Each row is a point. Before rounding, the points of a table are all equally far from one centre. They may lie mostly on one side of it. Where is the centre, to within rounding?
In the rows, 128 means zero.

Points:
[[142 150]
 [125 129]
 [142 178]
 [ 61 168]
 [136 189]
 [136 189]]
Centre: [103 164]

Points:
[[137 152 131 130 101 174 189 200  95]
 [127 180 113 119  42 159 137  97  73]
 [152  71 130  93  84 136 139 163 116]
 [ 75 180  94 114  89 204 171 105 111]
 [ 82 124  95 132  58 117 111 134 141]
 [ 87 168  96 178  85 124 177 148  85]
 [112 179 197 100 113 158 195 116 135]
 [108 160  90 106  34 146 181 106 122]
 [ 90 138 174  87  66 164 141 157  89]
 [110 167  98 135  60 131 216 133 134]
 [126 141 134  88  54 191 169 116  68]
 [ 85 196 164 149  81 131 162 153 130]
 [137  99 110 132  50 177 137 150  97]
 [166  95 177 133 128 143 128 160 129]
 [108 159  80 191  82 167 151 128 126]
 [121 141 153 153  82 185 153  80  62]]
Centre: [123 144 122 116 119 141 152 121 113]

Points:
[[171 171 140 139 172 113  93 149 127 113  97 101  81 125  59 117 154 111
   71  96]
 [103 207 202 149 117 125  56 175 154 126  81 163 146 142 134 140 118 123
  140 148]
 [117 169 190 110 133 122  58 198 126 175 166 111  91 160  57 129 115 158
   93 210]
 [145 117 180 152  66 140  14 136 134 133 153  83 129 162  69 175  93 134
   68 151]
 [183 168 178 146  88 103  38 103  90  96 144  95 111 137 101 156 119 109
  146 160]
 [103 190  93 123 112 121 110 138 126 153 130 106 120 116  32 169 146  91
   95 176]
 [130 190 165 124 130 118  71 143  97 133 134 130  64 174 123 101  71 125
   66 198]
 [170 192 178 187  98  67  89 116 145 111 152 162 122 165  88 161 146 102
  102 179]
 [150 215 146 141 114  94  61 128 146 136 183 145  40 149 107 144 130 156
  109 148]
 [142 190 237 164 145 158  92 162 125 145 133 104  72 167 109 154 142 111
   99 123]
 [115 172 118 119  86  58  75 130 142 133 151 146 110 119  56 138 174 109
   59 130]
 [130 173 184 149 134 130  46 133 120  87 198 102 136 189  98 132 138  95
   61 189]
 [140 193 231 140  87 130  61 131 158 113 135 122 140 132  72 167 129 150
  150 165]
 [146 147 143 165  97 164  21 129 148 165 110 135 125  88 105 157 172  90
   74 141]
 [ 91 176 141 152 162 132  40 101 109 169  76 136 109 111  55 130 105 108
  108 129]
 [130 229 163 208 100  98  41 159 132 160 113  84 119 149  93 155 144 136
  125 117]
 [188 131 138 175  73 146  53 128 156 130 122 148 118 145 126 181  92 146
   81 131]
 [142 214 165 105  88 137 111 135 120 115 161 132 125 180  98 168 134 179
   80 177]
 [150 221 124 200  99 115  94 164 165 130 132  89 129 118  77 154 160 134
   71 151]
 [112 210 190 150 122 130  17 150 179 177 149  95 159 164  87 148 114 107
  139 168]
 [133 206 139 199 143  83  91  96 116 158 134 109 124 142  78 164 101  84
  118 124]
 [107 172 133 141  68 101  35 145 151 116 125 177 143 114  82 183 121 103
  135 142]
 [115 161  79 113  82 122  53 194 110 170 114 102 126 141 115 139 174 125
  100 134]
 [163 200 147 184  92 104  90 155 130 199 136 108 134  94  82 150 122 147
  103 123]
 [139 194 115 180 170 157 111 133 114 129  97 144 116 160  43 162 142 152
  101 131]
 [157 168 133 170 118 137  75 126 156 193 113  81 144 225  96 136 157  90
   80 154]]
Centre: [128 157 152 143 123 123  69 143 135 139 130 120 118 154  92 139 131 126
 101 151]

Points:
[[137 123 186 115 101 185 100 113 152 197 125 139 126 113 151  57  78 135
  129 182 148 116  50 182]
 [143 117 200  72 105 206  97  95 121 168 132 147 155 167 126  93 135 102
  131 175 140 109 102 179]
 [197 110 195  75 107 149 110 106 112 191 114 158 173 122 140 108 128  78
  132 175 119 122  88 135]
 [155  84 209  66  73 123 129  87 130 191 126  98 177 144 113  85  98 100
  129 173 144 125  48 125]
 [131 107 201  77  90 155  99  77 174 207 144 159 120 138 188 103 116  86
  181 139 144  99 135 119]
 [141 158 182  56  45 111  59 112 130 184 118 108 160 105 201 124 157 122
  135 151 175 118  79 128]
 [132 123 190  62 166 166 130  86 137 208 181  88 144 127 151 122 125 135
  169 190 126  93  89 114]
 [155 108 203  52  78 161 100 141 127 177 124 122 131 179 166  68  95  94
  146 188 149  85  78 134]
 [183 102 184 128 104 155  84  54 112 199 138 136 124 138 184 104  87 100
  136 118 142  73  82 130]
 [119 147 192 111  66 135 126 142 152 200 106 157 146 112 145 123  78 169
  132 157 175  78 108 171]
 [146 130 146  84  83 227 107 137 134 206 134 137 182 128 167 106 105 134
  169 167 155 121 125 113]
 [189 139 200 114  95 140 142  94 108 208 152 132 120 150 185 114 109 102
  159 147 147 136 127 116]
 [120 121 186 112  81 137 155 135 102 215 107 110 139  84 157 141 106 133
  186 157 159 127  46 108]
 [183 123 182 137  89 160 127 116  91 200 135 112 190 139 149 117 147 141
  183 183 155  84 116 127]
 [126 142 215  79  39 190 109  86 152 156 134 144 136 145 151 102  75 163
  153 143 151  93  69 121]
 [110 101 201 118  90 162 109 144 100 221 154  86 176 144 162 124 107  97
  170 143 127 127  42 131]
 [153 145 179 133 128 135 147 113 116 245 154 123 149 119 155  72 126 205
  134 181 173  92  84 125]
 [193 125 186 113 105 119 122 134 105 209 170 130 137 118 167 109  91  90
  127 178 149  98  79 110]
 [215 102 152  91  74 129 135 104 101 214 180 122 163 121 166 105 118 188
  146 169 121  98  99 146]
 [101 120 168 126  68 133 122 105  76 208 104 118 166 102 130 149 122 135
  177 172 142 103  57 100]
 [127 170 208  83 122 183 140 168  87 196  95  95 170 141 148  88 139 140
  146 162 153  91  66 115]
 [165 105 210 105  61 144 108 102 131 193  77 141 149 149 174 110  97 128
  144 181 138  72 120 137]
 [176 105 179  74  82 154 133 107 135 221 170 118 150  98 122 126 120 134
  150 199 137 115 117 122]
 [156 159 209  95 113 129 105 111 170 181 114 164 166 189 115 123  81 146
  149 133 179 132 112 118]
 [138 122 198 101  72 174 146 114 120 229 134 137 170 157 155  89 108 108
  111 161 143 156 105 144]
 [164 149 187  45  69 140 135 129 135 183 139 112 116 181 158  83 126 106
  171 151 183 114  42  98]
 [165  78 229 101  74 182 162 112 144 200 131 108 145 139 159 120 118 134
  175 167 156 146  83 109]
 [152 144 154 152  66  93  74 101 121 225 146 159 125 141 125  96 122 165
  122 170 185  83  75 110]
 [131  92 222  80  49 145 138 105 131 230 144 137 113 168 172  77 140 100
  133 154 157 131  82 128]
 [114 144 214  73  96 146 145 111 158 224 143 157 161 129 176  92 125 110
  134 162 156  65  79 120]]
Centre: [123  95 146 109 114 127 112 135 147 142 131 116 133 135 149  87 151 160
 128 112 126 115  94 107]
